Each point is reached from the start by the listed moves, each made 0, 1 or 2 times, or once backwards (-1), plus a little noise. Is the number of moves made odd or even? Then give how often each move was made.

Moves:
(1): [ 0.6 -4.4  1.2  1.2]
(2): [ 1.8 -0.7 -2.0  3.8]
Start: [ 0.1  0.8 -1.1 -1.3]
Points:
[-0.8  5.5 -2.2 -2.3] => odd (-1, 0)
[ 3.2 -8.5 -0.5  4.7] => odd (2, 1)

Moves:
(1): [ 0.8  1.2  1.4 -0.8 -2.9  1.1  0.3  0.5  1.5  0.7  0.6]
(2): [ 0.5  1.3  3.3 -4.0  1.3 -2.0  1.5  0.9  0.5 -2.7  0.3]
(3): [ 0.4  2.6 -0.2  0.4  0.3 -2.2 -0.6  0.4  1.5 -1.4 -0.4]
(4): [ 0.2  2.2 -1.6 -1.6  0.2  0.9  1.1  0.8 -0.7  0.7 -2.8]
(5): [ 4.0  0.0  0.1  0.0  1.0  0.6  0.5 -0.9  0.6  0.5  0.1]
(6): [-0.1  0.8  1.0 -0.7  1.0  1.6  0.6 -0.6  1.3 -0.1 -1.4]
(7): [ 1.3  0.2 -0.8  0.7 -0.6  0.3  0.7 -1.5 -0.9  0.5  1.1]
(8): [-0.4  1.0 -2.6  1.4  0.1  2.0 -0.7 -2.5  1.5 -1.6  1.3]
(9): [-0.2  0.2  1.3 -1.8 -1.0  0.2  1.3  0.1 -1.1 -1.9 -1.0]
Start: [-0.7  0.6 -0.6 -0.4  1.1  0.2  1.1 -0.5 -1.2  0.4  1.5]
Points:
[ 8.5 10.3  2.7 -6.4 -0.1  1.0  5.6 -0.6  2.9 -4.0 -4.6] => odd (1, 0, 2, 1, 2, 1, 0, 0, 2)
[ 2.5  5.1  2.6 -1.2 -4.8 -2.0  1.0 -2.5  3.7 -4.0  9.2] => even (2, 1, 1, -1, 0, -1, 1, 1, 0)
[  8.8  14.4   7.3 -14.3   1.4  -4.2   9.8   2.2   0.4  -4.5  -5.1] => odd (1, 2, 2, 2, 1, 1, 2, -1, 1)
